Each row is a point. To make a cloud, some directions were put in groups of two or more. Within a group, all points are equally far from the middle, so they leave a hole (a ring in 2 directions, a hollow ball in 3). The other directions are filled evenly. Then the cloud was stretched, turned, moved and blurred a little. How many holes are there, and how many directions does each take, smallest first?

Cloud (20 x 3):
[[-32  27  28]
 [-61  -6 -18]
 [ 50  13 -30]
 [ -5  51   5]
 [-41  25  20]
 [ -2  34  34]
 [ 28  15 -59]
 [ -8 -43   4]
 [-55 -16   6]
 [-57  13  -3]
 [ 29  43 -24]
 [ 37 -14   8]
 [ 38 -27 -29]
 [-46 -14 -55]
 [  5  52  -3]
 [ 47  22 -29]
 [ 20   1 -69]
 [ 43 -21 -29]
 [ -4  52  -9]
 [-45  27 -26]]
Holes: 1 (3)

Cloud (29 x 4):
[[-32  26 -50   2]
 [-54  -5  20  18]
 [-34  20  34 -42]
 [ 10  28 -35  40]
 [-31  29 -41  22]
 [-33  -9  12 -65]
 [-11 -44  13 -62]
 [ 17  36 -49   3]
 [-55 -12   8  22]
 [ 10 -48 -29  33]
 [-22  34 -51 -10]
 [ -3  46   9 -47]
 [ 18 -26  11  45]
 [  7 -48  29 -47]
 [-23 -32 -30 -59]
 [ 22 -40 -49   3]
 [-11 -45 -41 -46]
 [-41  11 -49   1]
 [-38 -29  40 -36]
 [  1  42  40 -16]
 [ 15 -38 -11  44]
 [-36  26  42 -12]
 [ 14  40  38 -19]
 [ 40  23  -1 -38]
 [ 18  45   6 -41]
 [ -8  42 -43 -29]
 [-35  14 -51 -23]
 [ 17  24  43  15]
 [-22  36  30 -41]]
Holes: 2 (2, 2)

Cloud:
[[ -1 -39 -54  -3  59   5  36  26]
 [ 33  26  43 -63  13 -12  -6  25]
 [ -4 -18 -28 -50 -11 -72  -3 -39]
 [  2 -89  -5  19  -4  -5   2  38]
 [  2   6 -41   6 -26 -20  34  88]
 [-10 -43 -13  17  -9 -25 -77 -41]
 [ 59   4   4   8   8  17  11  45]
 [ 31   0  20   2 -33 -13 -53  66]
 [ 57   7  19 -18 -28  45  32  30]
 [ 30   6  18  48  -6 -31 -18 -69]
 [ 15  18 -21  -1 -21   7  56  64]
 [-55  53 -20  23 -14 -10  49  35]
 [-94  -2  16  -2  -8  19  39 -12]
 [ 17 -27  24   1  -2  54   1  44]
 [-35  41  18  24 -13 -20  58  25]
 [-42  -1 -14  46  15 -76  -7 -14]
 [-43 -39  37 -49  53 -10  38 -18]
 [ 29  26 -15   5  33   1  11  66]
 [-14 -45   0  31  11  31  28 -37]
 [-18   4 -37  35   7 -30  55 -12]
 [-31 -14  15 -45   4  39  72   6]
 [ 59 -46 -25  -5  29 -36 -15   3]
 [-50  30  75  15  12 -15  65  -6]
 [ 52 -31  12  16   3  -8 -15  36]
 [-68 -16 -18  -8 -38  -9 -16  45]
 [ 12 -51  35  -1  12   2 -56  12]
 [ -5 -52  -2   0  23  53 -10  33]
 [-31  11 -24 -21 -21 -72 -17 -17]
 [-35  38 -43  27 -27 -22   2  36]
 [ 17   3  -1  68 -39  -9 -52  45]
 [-17 -11 -42  17  26  -3 -15 -12]
 [ 45  57 -16  -8  -3  -7 -16  10]
 [ 38 -63  24  18 -23   8 -29 -43]
 [-22 -32  26 -12 -26   7 -46  16]
 [ 64 -46  29 -11  24 -35 -19  12]
 [ 12   5 -53  -3  -7 -49  23  37]
 [ -1  47  26 -19   8  53 -27  63]
 [  0  22 -41 -13  69 -26  26  40]
 [ -5 -39  -6  46  12 -12  31  -1]
 [-50  52  -9 -23   2  17 -17  38]
 [ 15 -49 -23  21  27  13 -26  10]
 [-24  50 -31   1 -15 -21 -39  22]
 [  5  42  20  -5 -47 -23   3  -8]
 [-12  31 -29 -22  33 -63   4  30]
 [  4 -43 -34 -27   7  60 -39  41]
 [ -5 -31  60  15 -24   4 -64 -40]
 [-16  11 -35  15  -6 -58  27 -26]
 [ -5 -37   8  23  43  -4  26  44]
 [-51  45  68  33   8 -34  42  -4]
 [  4 -29 -21 -55 -20  20   3  13]
 [ -2 -18  10 -22 -25  44  -7 -39]
 [ 24  27 -43 -53  20 -25  -5   4]
 [ -7   8   9 -68   5 -18  14  37]
 [ 44 -19 -60 -10  17  -3 -55   2]
 [-16  -3 -52 -48  32  51  -1  37]
 [ 75  12 -28 -15  28  -1  35 -28]
 [  8 -79  -8 -28 -26   7 -10   5]
 [-25 -63  23  13  -2 -31 -21 -49]
 [ 23   5 -45 -44 -16 -34  34 -33]
 [-29 -44  49  33 -27  -9 -15   6]
 [ 25  48  42 -33   7  16  -6  26]
 [  6 -14  24 -25  -3   9  39  59]
 [ -8 -25  18 -59 -29 -67  -1  25]
 [ 26  37 -26 -25  13 -27 -34 -43]
 [ 48  -2 -26 -50  -7 -23 -46 -62]
 [ 53  35 -23  30 -28  -2 -11 -19]
 [-21   9 -37 -44   2  56   2  46]
 [-22 -61 -25  43  -6  -2  43 -35]
 [-38  -8 -45  -7  57 -20   1   8]
 [ 43 -22  11 -18 -41 -32  69  22]
 [ 16  34   9 -38 -29 -59  -1 -15]
 [ 36 -19 -72  30  -8  33 -29   5]
 [-50 -22  47  -5 -23  -5 -10 -24]
 [ 77  -1 -20  -1 -21   9  72  15]
 [-32  12 -69 -25   4 -14  27  49]
 [-17   4 -70   2  -4 -33  27  33]
 [-61  44 -25  -8  -1 -12  58 -22]
 [-33 -11 -41 -70  46 -56   8  24]
 [ 31  38  23 -73  -6  -7 -15 -21]
 [-62 -21  61 -24  12 -20  25 -25]
 [-55   3  53 -15  38 -24  16  65]
 [  1   4 -43 -50  45 -68  29   4]
 [-16  28   6 -24   3 -30  34  61]
 [ 18  36 -23   9  60  -1 -41   3]
 [ 47 -23  18   6  45   0 -37 -21]
 [-27 -59 -48  -9  38  12  48  10]
 [-16 -38 -10 -49  28  -9 -21 -12]
 [ 40  -2  54 -12  51  36  -1  -1]]
Holes: 1 (3)

Cloud, 102 rows:
[[-63 -33  25 -48 -45  32 -16 -18  -7]
 [ -3 -73  19 -29  37  -5 -40   4  -6]
 [-40   5  15 -17  -4 -34 -21 -69   5]
 [-19  -2  33   3 -22  -1 -67  16 -50]
 [ 23  14  18  16 -37 -33 -26  28  32]
 [-12 -19  72 -30  17 -17  41   5  56]
 [ -2 -21 -49  -9 -31   5 -51  17  32]
 [-33 -50  58 -30  18  -4  16 -11  38]
 [-35 -43  43  67  26 -15 -27 -33  -1]
 [ 11  45  45   0 -14  49 -16   1   5]
 [-25 -35   7 -35 -18  32 -62  26  54]
 [ 11 -13 -44 -52 -46  66   7 -16  62]
 [-19  27  -8 -31 -27 -30 -42 -44  59]
 [-22 -15  52 -38 -23  -2 -44  50   4]
 [ 18  41  -2 -10  -7 -25 -39  24 -13]
 [-27 -56 -94 -43  -7 -12  33 -30 -19]
 [  7  47 -34 -35 -22  16  17   5 -14]
 [-22 -37  -4 -20 -36 -61   2   7  49]
 [-43  10 -22 -31 -46 -45 -22  -7 -38]
 [  8  61  14 -49  -4  25 -15  11   2]
 [ 20 -49 -30  34  15 -34  24  30 -27]
 [-58   0   7 -26  45   0   3  57 -40]
 [ 46  21 -10   5 -21  17 -46 -31 -22]
 [ 10 -26 -30  -2  -3 -36 -31 -64 -44]
 [ 38 -10  28  18  -6 -15  15 -15  33]
 [-51  38  -2 -37 -12  -2 -17  -9 -19]
 [ 20  -6  -2 -42  -4  22  -9 -26  84]
 [-17  19  51 -19 -60 -15 -55  11  18]
 [ 24  20 -20  16 -67  28 -73  -7  34]
 [-56 -22  21 -39  53 -21   0  48 -30]
 [-75  -6 -29  36  -8 -26 -37  27  24]
 [-70 -16  15 -25  23 -41   2  40 -12]
 [ 27   4  -6  19 -46 -10  10  19 -78]
 [-84 -13   7   5  58 -45  47  21  -7]
 [ 16  44 -31  -3  -3  25 -45  -6 -28]
 [  2   4  -1  32  -2  33  19 -13  44]
 [  6  55  21  -9 -71  40 -30  16  11]
 [-41 -62   9  56 -28  12 -32   2  18]
 [-12  34 -36  26  25  56  -5 -12  38]
 [-16  52 -46  -1   4 -38  46  -3  -8]
 [ 14 -41  13  14 -50 -50  13   2  24]
 [ 26   4  50 -18  11 -18  17  27 -34]
 [-23  13  13  -5  17  35  -8  99  29]
 [-51  15  66 -19 -31 -55  11  20  27]
 [ 26  46 -40   4   4  -2 -18  36  14]
 [ -5  38  37  -6 -53   2   9 -25 -21]
 [-65  -6  16  -5  63   6 -41  33  42]
 [ 12 -15 -59 -38 -10  24 -70  38  -7]
 [ -4 -25  47 -24 -18 -61  46  15 -34]
 [-24 -13   9 -21  50  13 -35 -17 -22]
 [-10  44 -12 -23  40  23 -14  39 -55]
 [-33 -44  51 -27  -1 -23  18  21  67]
 [  6  -4   6   4  18  61 -20  -9  82]
 [-67 -30  56   6 -27 -24 -21  -8   1]
 [-23  24  -3  23 -54   3  23  43  23]
 [-57 -39 -29 -37  54  35 -14  46 -26]
 [-59 -18  22  -3 -30   7 -15 -55  34]
 [-16  23 -14 -16  45  -3  43 -22  24]
 [ 36  11  23 -70 -41 -10  -3  32  17]
 [-49 -15  14  15  17 -25 -19  -2 -82]
 [ 16 -30  10  -4  17   2  36  30 -49]
 [-20  19 -10  27  18 -14  20  65 -25]
 [-10 -20 -34  27   2 -32 -18 -12  72]
 [-40   3  20 -31  25 -50   5  61  20]
 [-76 -36 -54  10  24 -10   5 -14 -17]
 [ 34 -41  -8 -40   4 -49  28 -28  12]
 [ 19 -30  48 -19  -5   6  26  31  -3]
 [ 38  -4 -70 -40  -9  27  -2  37  22]
 [ 26  23  11 -54 -37  24 -75   3 -13]
 [ -9   7  19 -40  22  25  24 -25  -6]
 [-31 -29 -70 -24  24 -31  24 -48  -1]
 [-19  -5   3  -1  19 -11 -60  14 107]
 [ -1  43 -32 -11 -14  12  30  37   3]
 [-20  40  30  36  34  49   5  42  28]
 [ 36 -26  -6 -78 -14  -4  -4 -56  12]
 [ -9  32   3  15 -28 -32  33  -4 -36]
 [  0 -36 -71  -6  27  56  -5  20  18]
 [ 17   2  -1 -37  15  23  24 -18 -31]
 [-35 -31 -78 -51 -21 -13 -19 -29 -52]
 [ -9  33 -45 -45 -27 -14  51  26  -7]
 [-17   0  17  42  18 -30  42 -19 -43]
 [ 34  19 -31 -21 -73   8 -31  -3 -13]
 [ 17  75  -8   7 -23  77 -46  51  34]
 [  2  34 -51 -34 -59 -27  19  -7  -2]
 [-13 -32 -60 -19 -83  18 -19 -28  37]
 [-51   1  58   3 -10 -16   8  42  18]
 [ -4  14  28   9 -47 -30  19  15 -38]
 [-56 -23  25   8  59 -12 -33  23  -4]
 [-42 -32   3 -63  50   8  47  52  -5]
 [-69  43  42 -27  36  13   5 -22  63]
 [  8 -22 -14  37  43  20  16   2 -26]
 [ -6   6   6  -1 -54 -44 -47 -63  17]
 [-38 -21 -15 -14 -18 -15 -52 -11 -18]
 [-31  30 -42 -28  47   5   2 -26 -16]
 [  0  39  19  13 -28  11 -37 -29 -30]
 [ 39 -55 -37 -14 -10 -34 -29  -1 -16]
 [-35 -45  16  24  55  11  -3  33  21]
 [ -4  20 -27  13 -15  15  39 -16 -15]
 [-31  18 -47 -52 -45  -4 -34  21  36]
 [-83  29  29  30  16 -22  29  14  13]
 [-15  42  12 -25 -10  10 -73  14  33]
 [-13  71 -37 -75 -27  64 -28   8  37]]
Holes: 1 (4)
